Each row of a before or after table is a point. One or more steps were done to the points. Then noise was added and the rows were shuffled. The steps act on columns, c1 being the first. Write out the steps. A step turns or swaps two columns, mirrors them in a line or flattens them onto one, adds a multiple of one to another, or multiplies or shifts one. Angles are multiples of 10 degrees, from the lower column toward the higher: turns from -170 to 170, lines from 10 to 170 but not 90. Use the fewest steps. Two steps may share a column if one is a turn and the other turns, adds or multiplies; they go together, in the order done. Otherwise the lowest column goes first.

Before (14 x 3):
[[-22   4  -9]
 [-95  31 -30]
 [ 17  58 -27]
 [ 15   8 -24]
 [ -1  22 -14]
 [-22  22  -9]
 [ 15 -14 -42]
 [ 14  21  35]
 [ 16  -3 -42]
 [ 12  62 -23]
 [ -8  48   5]
 [ -9  42  30]
 [  0 -58 -26]
 [-30  44 -40]]
After, 14 rows:
[[-21  27 -38]
 [ 39 -18  47]
 [-28   4 -47]
 [-29  58 -19]
 [ 13  22  38]
 [ -1  25  -3]
 [ 68  46 -61]
 [-30  58 -10]
 [  3  30  30]
 [ -4  23  12]
 [ 10  19 -21]
 [ 16  58 -28]
 [-36 -11 -19]
 [ 20   8  -9]]
Steps: turn c2 and c3 by 50 degrees; turn c1 and c3 by 140 degrees

Before (10 x 9):
[[ 23 -19   8  21  56  15  50  21  32]
 [-29 -14 -25  38  -9  60   1  28   8]
 [-50  -1 -17 -29  39  52 -13  -1 -31]
 [-56  -7  10 -25  29  15  42 -34  53]
 [-56  12  31   9  -5  25 -15  27 -34]
 [  9  -7 -51  27   8  -8  53  82  12]
 [  5 -24 -41  56  40 -28  52   2  21]
 [-32  52  11 -29  -8  56 -15 -30 -26]
 [-42  27   4 -27  32  29 -52 -17  26]
 [ 40 -79 -47  16  -1 -18  29  36  22]]
After, 10 rows:
[[  5  32 -43 -61 -25  20  55   2  -1]
 [-42 -37   3 -11  39 -56 -42 -18 -44]
 [ 10  13 -50 -19 -16  12  57  83   7]
 [ 37  79 -47  -8 -13  16  37  35 -10]
 [-48 -23 -14 -20  43 -95 -24  -2  24]
 [-31 -72   9  20  21 -54 -23 -28  13]
 [-56 -23  29   0 -14 -71 -26  25  24]
 [-29 -17 -25  -9 -35 -89   5  30  -7]
 [-54   0   9 -14  36 -73  60 -33 -35]
 [ 22  13   7 -57   9   3  57  24 -15]]
Steps: turn c2 and c6 by 150 degrees; add 1 times c1 to c6; mirror c4 and c5 in the line at 120 degrees; mirror c7 and c9 in the line at 10 degrees

Before (8 x 14):
[[  4 -15  -3   7   9   4   6   4   0  -7  68  -5   4   5]
 [ -2  11  12  10   6 -14 -32 -16  -3 -20 -16   1   9   1]
 [  4   9  -1  10  13  -4 -12   7 -33  -9  -7  29   1  -5]
 [ -1  -2  -6  -2 -17   6 -10  -4  -2   7  -9  -2 -21   5]
 [ -1   3  -7 -28  12 -46  11   6  -9  -6  -9   4   3   0]
 [  8 -45  95 -29 -13  -3  13  -5 -13 -16 -14  -4   7  -2]
 [-18   7  -2  10   6  -2 -35 -19  -9  14  -4  11  -3 -14]
 [  3  -8  -9 -10  -7 -12  -6   0 -17 -16 -10  28  14 -17]]
After (8 x 14):
[[ -4 -31  96  -2   4 -41  -1  15  39 -13 -18 -13  10   6]
 [ -3  -6  -9  -3  -6 -88  -9   8  -2  -7 -11  10   0   5]
 [-10   1  10   3  -4 -52  26 -25 -15 -19 -16   8   4  -2]
 [-14 -18 -12   3 -22 -50  -2  -2   1 -17 -10 -11   8 -13]
 [ 19  -2  -8  -1   7 -32   9  -7  -1   6  -9 -15  -8   8]
 [  0 -29   0   4 -31 -45  -6 -15 -19 -10  -6   9   2  -6]
 [ -4  -6  -2   1 -14 -40  27 -27  -9  14  -7   7 -15 -12]
 [  0  -7  -1  -2   4 -36  -4   5  15  -7  65  13   0   5]]
Steps: turn c1 and c13 by 70 degrees; turn c2 and c9 by -70 degrees; flatten c4 and c14 onto the line at 100 degrees; turn c5 and c12 by 100 degrees; shift c6 by -40; turn c7 and c8 by 110 degrees

Before (11 x 24):
[[-22 -19 -95 -29 -38  -7  11   6   7  30   7 -44  11 -20 -15  39  20 -80
  -10   0 -15  -5  20  10]
 [ -1  25  37 -20  15 -22 -10  45  79 -14  54 -36 -17  25 -15 -10 -10 -24
  -28 -35  59   8  17 -36]
 [-30   2  36  88  41 -28   1 -66 -12 -17  24 -10  -3  40 -11 -40  -9 -25
   49  18 -10  46  17 -46]
 [  4  23  -9 -27  41  19  57  -7 -25  21   6  21 -16  21  -8  17  -7  -8
  -41  -5 -10 -27  37  -1]
 [ 30  27  72 -18 -43  29  65  -8 -13  17  44  21  39   2  -2  19 -26  14
  -29  17 -30  14   4  -2]
 [-19  11  26   7 -28  18  77  36 -51 -19 -12   2  37 -45  14  12 -41  34
  -18  15  -2 -42 -29 -23]
 [ 31  11 -12 -26   5 -15   1  61 -48 -28  67 -39  36 -16  10 -10  39   2
   43  26  20   8 -22   1]
 [ 24  30  43  -4  11   6  14   0  15 -16 -48  48 -22 -17 -38  70 -33  25
   31  46 -69  21  -8   2]
 [-23 -15  50 -29 -15  19  58   3 -22  41  44  -3 -14 -62  -3 -43 -47  -4
   49  25 -34 -56   6 -11]
 [-76  30 -14  20  12 -40  32  14  -8  12 -36 -26   0  30   6  15  -8  41
   22 -42 -12 -15 -49   5]
 [-54 -24  -9  43 -33  54  12 -14  32  23  65  -9  24  -7 -30 -44   4   8
   -7   3  15  -6 -14  28]]
After, 11 rows:
[[-34  -1 -59  84  41 -26  -4 -65 -15 -18 -41  -6  -1  46  -9 -41 -22 -32
  -14  11 -11  24  19  20]
 [-58 -23  13  42 -35  55  19 -14  29  21  29 -11  25 -10 -30 -44  -5   7
   -9  -6  10 -24  -9  67]
 [-21 -21 -67 -33 -13  19  60   4 -21  40 -11  -2 -11 -56  -3 -43 -29  -2
   -6  43 -35 -72   2  48]
 [-75  28   7  17   9 -38  33  16  -2  10   1 -28  -2  29  10  15  40  43
  -33  15  -7 -30 -49 -39]
 [ 29  30 -41 -17 -38  26  66  -5 -15  20  -4  21  39   3   0  20 -19  12
   73  22 -39  -3   2  46]
 [ 35   9 -12 -25   7 -15  -2  61 -44 -28  -3 -43  36 -20  11  -6 -21   4
  -49 -45  23  -8 -26  70]
 [ 26  31 -64  -4  10   5  14  -2  17 -21  -1  49 -24 -12 -40  70 -55  30
   13  27 -69  -3  -7 -48]
 [ -2  26   0 -22  16 -23  -9  47  84 -16 -35 -34 -15  24 -20 -10  28 -25
   40  14  62 -10  18  56]
 [-16  12 -11   7 -31  20  74  39 -51 -19 -26   1  30 -41  13  11 -21  30
   30  36  -3 -67 -28 -14]
 [  4  26  32 -27  43  21  57  -5 -23  21   1  21 -17  23 -13  20   7 -12
   27   5 -11 -44  39   7]
 [-21 -17  86 -25 -33  -5  12   6   9  29   8 -43  12 -21 -15  41   5 -77
  -62 -18  -8 -27  20  10]]
Steps: add 0.3 times c12 to c3; turn c3 and c19 by 140 degrees; swap c11 and c24; mirror c17 and c20 in the line at 140 degrees; shift c22 by -20
